Each row of a before or after table is a point. One or more steps were done to the points. Then noise was added and the rows were shuffled. The steps act on how far a point lies along the listed directions, d1 being the first. What was done? A step turns or swaps two directions, mirrors them in a line or flattens them onto one, adds a multiple of one to another, or multiplies one. Angles are multiples of 10 degrees, from the lower direction toward the higher: turns from -170 to 170, lines from 10 to 170 but not 90. Use the fewest steps. Two steps may share a direction if one is a turn and the other turns, adds or multiplies; they go together, in the order done. Otherwise the lowest direction goes first.

Directions:
(1): [-0.37 -0.13]
(2): [-0.13  0.37]
Before (13 x 2)
[[-0.17  0.06]
 [ 0.38 -0.31]
 [-0.20  0.10]
 [ 0.22 -0.15]
 [-0.07 -0.35]
 [ 0.10  0.04]
 [-0.08 -0.06]
 [ 0.37  0.36]
 [ 0.21 -0.15]
 [-0.23  0.12]
 [ 0.33 -0.04]
 [-0.02 -0.43]
 [-0.05 -0.22]]
After (13 x 2)
[[ 0.11 -0.11]
 [-0.08 -0.26]
 [ 0.01  0.10]
 [-0.11 -0.08]
 [ 0.02  0.21]
 [-0.20 -0.51]
 [-0.31 -0.32]
 [ 0.10  0.05]
 [ 0.02  0.18]
 [ 0.67  0.46]
 [-0.59 -0.65]
 [-0.49 -0.49]
 [-0.09 -0.23]]
Steps: add -1.5 times d2 to d1

Directions:
(1): [ 0.28 -0.35 -0.18]
(2): [ 0.20  0.31 -0.31]
(3): [-0.34 -0.11 -0.33]
Before (11 x 3)
[[ 0.07 -0.02 -0.14]
 [-0.33  0.10  0.08]
 [-0.04  0.20  0.39]
 [-0.35  0.30  0.09]
 [ 0.14  0.43  0.32]
 [-0.10 -0.58  0.05]
 [ 0.22  0.01  0.31]
 [ 0.07 -0.46  0.17]
 [ 0.24 -0.40  0.41]
 [-0.20  0.34 -0.14]
 [-0.06 -0.57  0.27]]
After (11 x 3)
[[-0.35 -0.01  0.10]
 [ 0.08  0.37  0.41]
 [ 0.25  0.02  0.28]
 [-0.40  0.18  0.18]
 [ 0.37 -0.40  0.29]
 [-0.28  0.29 -0.04]
 [ 0.02 -0.60 -0.09]
 [-0.04  0.09  0.44]
 [ 0.18 -0.45  0.03]
 [ 0.05  0.05 -0.14]
 [ 0.09 -0.61  0.12]]
Steps: turn d1 and d2 by 20 degrees

Directions:
(1): [ 0.04  0.44 -0.25  0.27 -0.13  0.35]
(2): [ 0.04 -0.15 -0.13 -0.09 -0.64 -0.08]
(3): [-0.16  0.47  0.09 -0.09 -0.06 -0.45]
Before (9 x 6)
[[-0.12  0.29 -0.04  0.15 -0.26  0.12]
 [-0.13 -0.39  0.25  0.01  0.52 -0.20]
 [ 0.05 -0.30 -0.14 -0.11 -0.22  0.05]
 [ 0.02 -0.01 -0.05 -0.05 -0.17 -0.08]
 [ 0.16 -0.46  0.05 -0.44 -0.26 -0.38]
 [ 0.01 -0.76  0.00 -0.14  0.00  0.09]
 [ 0.07 -0.44  0.20 -0.14  0.36  0.05]
 [-0.14 -0.28  0.24 -0.04  0.04 -0.17]
 [ 0.01  0.71 -0.65  0.46 -0.20  0.48]]
After (9 x 6)
[[-0.19 -0.06  0.27 -0.06  0.24 -0.19]
 [-0.10  0.02 -0.04  0.14 -0.37  0.10]
 [ 0.20 -0.17 -0.21 -0.26 -0.65 -0.14]
 [-0.03  0.23 -0.32  0.37 -0.36  0.34]
 [ 0.07 -0.45 -0.27  0.04 -0.42  0.35]
 [ 0.04 -0.34 -0.08 -0.15 -0.14  0.00]
 [ 0.00 -0.09  0.03 -0.10 -0.06 -0.13]
 [ 0.14  0.02 -0.23  0.13 -0.29  0.44]
 [-0.14 -0.20  0.21 -0.10  1.10 -0.30]]
Steps: mirror d1 and d2 in the line at 120 degrees

Directions:
(1): [-0.35 -0.17 -0.06 -0.13  0.42  0.56 -0.19  0.01  0.06]
(2): [ 0.07 -0.35 -0.16 -0.02  0.32 -0.14  0.40  0.04 -0.51]
Before (13 x 9)
[[-0.12 -0.30 -0.21  0.01  0.35  0.15  0.34  0.00 -0.71]
 [ 0.07  0.38  0.15  0.22 -0.37 -0.27 -0.25 -0.08  0.27]
 [ 0.60  0.18 -0.28  0.15 -0.38 -0.77  0.40 -0.01 -0.21]
 [ 0.09  0.12  0.04  0.09 -0.18 -0.13  0.01 -0.06 -0.07]
 [-0.10  0.07  0.01  0.21  0.27  0.01  0.03 -0.13 -0.18]
 [ 0.56  0.03 -0.15 -0.08 -0.37 -0.38  0.31  0.02 -0.32]
 [-0.22  0.05  0.07 -0.04  0.22  0.41 -0.21  0.09  0.21]
 [ 0.10  0.18  0.02  0.06 -0.54 -0.25 -0.11 -0.01  0.11]
 [-0.09  0.23  0.32  0.06 -0.36  0.32 -0.46 -0.10  0.72]
 [ 0.14 -0.42 -0.13 -0.02  0.37 -0.05  0.40 -0.08 -0.58]
 [ 0.17  0.16  0.18  0.15 -0.37 -0.46  0.00 -0.03 -0.11]
 [-0.37  0.23  0.13 -0.06  0.11  0.79 -0.57 -0.09  0.66]
 [ 0.03  0.14  0.07 -0.05 -0.26 -0.28 -0.18 -0.02  0.13]]
After (13 x 9)
[[-0.29  0.07  0.00 -0.04 -0.14  0.33 -0.37  0.00  0.26]
 [-0.25 -0.53 -0.21 -0.13  0.80  0.54  0.27 -0.01 -0.44]
 [-0.05 -0.21 -0.08  0.01  0.35  0.11  0.24  0.13 -0.29]
 [-0.21  0.24  0.22  0.06 -0.22  0.10 -0.45 -0.06  0.31]
 [-0.06  0.15  0.05  0.07 -0.11  0.09 -0.16 -0.09  0.10]
 [ 0.33  0.18 -0.01  0.19 -0.44 -0.51  0.31 -0.05 -0.41]
 [ 0.27  0.41  0.01 -0.08 -0.59  0.08 -0.30 -0.04  0.38]
 [ 0.14  0.62 -0.05  0.06 -0.57 -0.04 -0.45 -0.04  0.75]
 [-0.36 -0.39  0.05 -0.13  0.51  0.71 -0.09 -0.04  0.08]
 [-0.21  0.04  0.02 -0.16  0.02  0.13 -0.32 -0.01  0.18]
 [ 0.49  0.11  0.11  0.17 -0.41 -0.60  0.22 -0.11 -0.13]
 [-0.37  0.11  0.05  0.06  0.15  0.38 -0.42 -0.07  0.22]
 [ 0.02  0.18  0.06  0.24  0.11 -0.16  0.03 -0.12 -0.16]]
Steps: turn d1 and d2 by 90 degrees

Directions:
(1): [-0.17  0.36 -0.59  0.08 -0.34  0.05 -0.09  0.17 -0.29 -0.32  0.04]
(2): [ 0.03  0.14 -0.01  0.09  0.29  0.75 -0.28 -0.13  0.13 -0.14 -0.23]
(3): [ 0.06  0.10 -0.04  0.02 -0.05  0.26  0.76 -0.04  0.28 -0.21  0.27]
(4): [-0.07 -0.20  0.15  0.51 -0.33 -0.17 -0.05 -0.27  0.25 -0.41 -0.29]
Before (14 x 11)
[[-0.12 -0.30  0.12  0.31 -0.13 -0.19 -0.60 -0.10 -0.02  0.15 -0.59]
 [ 0.02  0.15 -0.16  0.28 -0.27 -0.16 -0.19 -0.05  0.01 -0.29 -0.14]
 [ 0.03 -0.36  0.15  0.07 -0.08 -0.20  0.66 -0.18  0.42 -0.24  0.13]
 [ 0.02 -0.01  0.25  0.05  0.07  0.30 -0.07 -0.08  0.22  0.01 -0.18]
 [ 0.36 -0.06  0.46 -0.56  0.63  0.14 -0.02  0.30  0.02  0.75  0.21]
 [-0.04 -0.06  0.07  0.35 -0.24  0.06  0.09 -0.23  0.09 -0.35 -0.19]
 [ 0.01  0.27 -0.29 -0.23  0.39  0.44 -0.34  0.12 -0.26  0.31  0.06]
 [-0.09 -0.04  0.22  0.38  0.15 -0.13 -0.55 -0.19 -0.15 -0.04 -0.35]
 [ 0.10 -0.55  0.57  0.26 -0.06 -0.81 -0.31 -0.29 -0.06  0.02 -0.28]
 [ 0.17 -0.02  0.13 -0.11  0.34  0.23  0.20 -0.02  0.03  0.19  0.12]
 [ 0.22 -0.08  0.32  0.01 -0.01 -0.26 -0.33 -0.34 -0.01  0.18 -0.05]
 [-0.04  0.19 -0.22 -0.66  0.46  0.34  0.09  0.22 -0.08  0.22  0.30]
 [-0.07  0.09 -0.02  0.36 -0.24  0.18 -0.28 -0.06  0.00 -0.20 -0.43]
 [-0.06  0.02 -0.20  0.10 -0.03 -0.19 -0.15  0.04 -0.14  0.07  0.10]]
After (14 x 11)
[[-0.04  0.03 -0.04  0.35 -0.21  0.22  0.02 -0.20  0.05 -0.42 -0.19]
 [ 0.00  0.01 -0.10  0.03  0.18  0.03 -0.21 -0.01 -0.07  0.13  0.03]
 [ 0.06  0.19 -0.11  0.24 -0.06  0.11 -0.22 -0.07  0.06 -0.28 -0.22]
 [ 0.02 -0.31  0.60  0.34  0.28 -0.31 -0.48 -0.30  0.03  0.16 -0.33]
 [ 0.04 -0.58  0.60  0.22  0.25 -0.04 -0.59 -0.25  0.22  0.41 -0.62]
 [-0.03 -0.14  0.25  0.12 -0.19 -0.18  0.06 -0.07  0.20  0.00 -0.12]
 [ 0.32 -0.16  0.56 -0.07  0.26 -0.04 -0.35 -0.41  0.08  0.34 -0.10]
 [ 0.34 -0.32  0.58 -0.53  0.39 -0.51  0.16  0.28  0.05  0.80  0.30]
 [-0.04 -0.10 -0.03 -0.12 -0.08 -0.73  0.05  0.09 -0.25  0.42  0.26]
 [-0.04  0.10 -0.32  0.07  0.09  0.62  0.36 -0.09  0.26 -0.47  0.04]
 [-0.12  0.05 -0.27 -0.57 -0.03 -0.50  0.35  0.27 -0.17  0.14  0.43]
 [ 0.08 -0.04  0.06 -0.03  0.03 -0.18  0.31  0.02 -0.06  0.13  0.21]
 [-0.05 -0.07  0.14  0.35 -0.26 -0.09 -0.19 -0.10  0.06 -0.15 -0.39]
 [ 0.34 -0.50  0.88  0.05  0.78  0.34 -0.63 -0.46  0.19  0.25 -0.51]]
Steps: add 1 times d3 to d1; mirror d2 and d4 in the line at 70 degrees

Directions:
(1): [-0.42 -0.01 -0.18 -0.21  0.16 -0.33  0.15  0.50 -0.10  0.41  0.09  0.27
 -0.30  0.28]
(2): [ 0.10 -0.12  0.41  0.08  0.11 -0.11  0.06 -0.24 -0.17  0.37  0.51 -0.24
  0.32  0.47]
(3): [ 0.39  0.05  0.31  0.46  0.05  0.18  0.29  0.53  0.01  0.17 -0.39  0.12
  0.13  0.11]
Before (12 x 14)
[[ 0.42  0.22  0.16  0.37  0.04  0.19  0.18  0.08  0.10 -0.10 -0.58  0.10
   0.20 -0.22]
 [-0.03 -0.01 -0.04 -0.10  0.14  0.14  0.05 -0.02  0.14 -0.13 -0.27 -0.04
  -0.03 -0.14]
 [ 0.07 -0.06  0.31  0.17  0.30  0.00  0.34  0.86 -0.13  0.62 -0.02  0.44
  -0.12  0.39]
 [ 0.19 -0.20  0.60  0.12  0.08 -0.36  0.11 -0.03 -0.24  0.67  0.38 -0.08
   0.20  0.39]
 [ 0.05  0.17  0.20  0.25 -0.04 -0.06  0.33  0.22  0.05  0.07 -0.02  0.00
   0.00  0.21]
 [ 0.15  0.02  0.18 -0.03 -0.18  0.30 -0.19 -0.34  0.08 -0.26  0.15 -0.48
   0.30 -0.20]
 [-0.39 -0.02 -0.27 -0.33  0.05 -0.37 -0.04  0.12 -0.07  0.19  0.12  0.24
  -0.24  0.01]
 [ 0.63 -0.15  0.49  0.39 -0.25  0.38 -0.23 -1.17  0.23 -0.56  0.31 -0.53
   0.66 -0.06]
 [ 0.18 -0.12  0.36  0.16  0.03  0.10  0.15 -0.24 -0.01  0.10  0.18  0.00
   0.29  0.12]
 [-0.39 -0.30  0.16  0.00  0.18 -0.27  0.60  0.35 -0.13  0.49  0.14  0.40
   0.16  0.43]
 [ 0.41  0.07  0.40  0.59  0.12  0.33  0.18  0.52 -0.07  0.25 -0.35  0.31
   0.13  0.39]
 [ 0.02  0.19 -0.31 -0.19 -0.24  0.03 -0.14 -0.10  0.21 -0.57 -0.39 -0.15
  -0.16 -0.54]]
After (12 x 14)
[[-0.08 -0.08  0.15  0.01  0.07 -0.02  0.19  0.08 -0.03  0.20  0.08  0.22
   0.02  0.13]
 [-0.65  0.00 -0.32 -0.41  0.16 -0.28 -0.20  0.10 -0.14  0.28  0.36  0.37
  -0.39  0.40]
 [-0.48 -0.35 -0.14 -0.37 -0.06 -0.14  0.07 -0.70 -0.02 -0.24  0.41  0.05
   0.22 -0.10]
 [ 0.18  0.01  0.01 -0.02 -0.19  0.07 -0.22 -0.55  0.02 -0.31  0.04 -0.13
   0.17 -0.30]
 [ 0.33 -0.03  0.45  0.72  0.19 -0.01  0.61  1.01  0.09  0.53 -0.38  0.40
   0.09  0.58]
 [-0.29  0.15 -0.07 -0.12 -0.04 -0.26  0.13 -0.05  0.02 -0.01  0.25  0.00
  -0.19  0.14]
 [-0.35  0.17 -0.19 -0.19  0.22 -0.33  0.19  0.31 -0.06  0.38 -0.11  0.31
  -0.18  0.13]
 [-0.06 -0.01  0.02 -0.08  0.20  0.09  0.10  0.09  0.11 -0.01 -0.18 -0.02
  -0.03 -0.01]
 [ 0.24  0.19  0.05  0.13 -0.08 -0.01  0.18  0.40  0.08 -0.08 -0.39 -0.07
   0.00 -0.08]
 [-0.53 -0.15 -0.29 -0.70  0.10 -0.19 -0.36 -0.47 -0.06  0.01  0.66  0.09
  -0.29 -0.07]
 [ 0.14  0.06  0.27  0.24  0.01  0.18  0.21  0.65  0.02  0.21 -0.19 -0.09
   0.14  0.13]
 [-0.02 -0.14  0.20 -0.17 -0.06 -0.33 -0.14 -0.28 -0.14  0.29  0.31 -0.05
  -0.01  0.00]]
Steps: turn d1 and d3 by -120 degrees; multiply d2 by 0.4

Directions:
(1): [ 0.18  0.58 -0.08  0.39 -0.31  0.11  0.31  0.01  0.02  0.04  0.37 -0.27
 -0.53  0.41  0.02  0.30  0.10 -0.19  0.10 -0.09]
(2): [ 0.37 -0.23  0.39 -0.04  0.68 -0.01  0.41  0.26  0.21  0.16  0.05  0.08
 -0.08  0.37 -0.13  0.22 -0.27  0.18 -0.25 -0.25]
(3): [ 0.23  0.46  0.30 -0.06  0.13  0.18  0.24 -0.16  0.10  0.16  0.18  0.66
  0.10 -0.39  0.47 -0.03  0.09 -0.23 -0.09  0.34]
(4): [-0.17 -0.17  0.18  0.31 -0.32 -0.20  0.09  0.31  0.02 -0.08 -0.09  0.49
  0.04  0.56  0.38 -0.24 -0.08  0.38  0.41  0.19]
(5): [ 0.51 -0.19 -0.32  0.59  0.04  0.01  0.24 -0.41  0.14 -0.48 -0.30  0.21
  0.32  0.00 -0.17 -0.05  0.10 -0.20  0.09 -0.14]
Before (8 x 20)
[[-0.09  0.21 -0.05 -0.13 -0.15 -0.07 -0.20  0.03 -0.07  0.12  0.19  0.14
   0.23 -0.09  0.14 -0.02  0.09 -0.01  0.06  0.23]
 [ 0.24 -0.22  0.08  0.40  0.02 -0.29  0.50 -0.06  0.32 -0.19  0.01 -0.30
  -0.40  0.53 -0.30  0.11 -0.05  0.17 -0.10 -0.30]
 [-0.36 -0.31  0.70 -0.53  0.38 -0.14  0.07  0.59  0.21  0.45  0.16  0.17
  -0.05  0.24  0.32 -0.11 -0.26  0.39 -0.13  0.00]
 [ 0.47  0.55 -0.01  0.20  0.04  0.16  0.55 -0.34  0.06  0.14  0.11  0.02
  -0.14 -0.10 -0.11  0.26  0.18 -0.17 -0.24 -0.17]
 [ 0.50  0.30 -0.08  0.90 -0.23 -0.04  0.48 -0.19  0.03 -0.41  0.12  0.04
  -0.33  0.34  0.25  0.09  0.13 -0.21  0.23 -0.21]
 [ 0.09  0.33  0.19  0.04  0.01  0.10  0.23  0.26  0.08  0.48  0.12  0.21
  -0.41  0.01  0.46 -0.09 -0.06 -0.15  0.03  0.20]
 [-0.12 -0.40  0.32 -0.35  0.38  0.14 -0.07 -0.03  0.00 -0.13 -0.29  0.70
   0.51 -0.52  0.41 -0.34 -0.10  0.20 -0.10  0.40]
 [ 0.43 -0.27  0.30  0.29  0.44 -0.14  0.31  0.28  0.15  0.16  0.19  0.02
  -0.29  0.72 -0.17  0.20 -0.05  0.23  0.04 -0.24]]
After (8 x 20)
[[-0.45 -0.46  0.58 -0.51  0.30 -0.19 -0.03  0.62  0.17  0.40  0.10 -0.07
  -0.09  0.36  0.16 -0.10 -0.29  0.46 -0.09 -0.10]
 [-0.01  0.23  0.04 -0.14 -0.04 -0.05 -0.11  0.05 -0.03  0.16  0.22  0.22
   0.23 -0.07  0.17  0.01  0.06 -0.01  0.02  0.23]
 [-0.03 -0.52  0.40 -0.35  0.57  0.12  0.02  0.06  0.05 -0.10 -0.29  0.66
   0.46 -0.39  0.33 -0.27 -0.18  0.28 -0.15  0.31]
 [ 0.15  0.21  0.25  0.05  0.15  0.08  0.29  0.34  0.11  0.49  0.10  0.15
  -0.44  0.15  0.36 -0.05 -0.13 -0.09 -0.02  0.10]
 [ 0.24 -0.41  0.08  0.32  0.23 -0.20  0.12  0.29  0.07  0.06  0.11 -0.27
  -0.31  0.80 -0.32  0.15 -0.03  0.28  0.13 -0.33]
 [ 0.51  0.28 -0.07  0.89 -0.20 -0.04  0.50 -0.19  0.04 -0.41  0.11  0.03
  -0.34  0.37  0.23  0.09  0.11 -0.20  0.23 -0.24]
 [ 0.09 -0.24 -0.09  0.41 -0.21 -0.32  0.34 -0.11  0.24 -0.26 -0.04 -0.45
  -0.40  0.50 -0.36  0.05  0.01  0.17 -0.02 -0.29]
 [ 0.49  0.44  0.02  0.20  0.13  0.13  0.58 -0.27  0.06  0.15  0.09 -0.07
  -0.17  0.02 -0.20  0.30  0.12 -0.11 -0.28 -0.25]]
Steps: turn d2 and d3 by -30 degrees
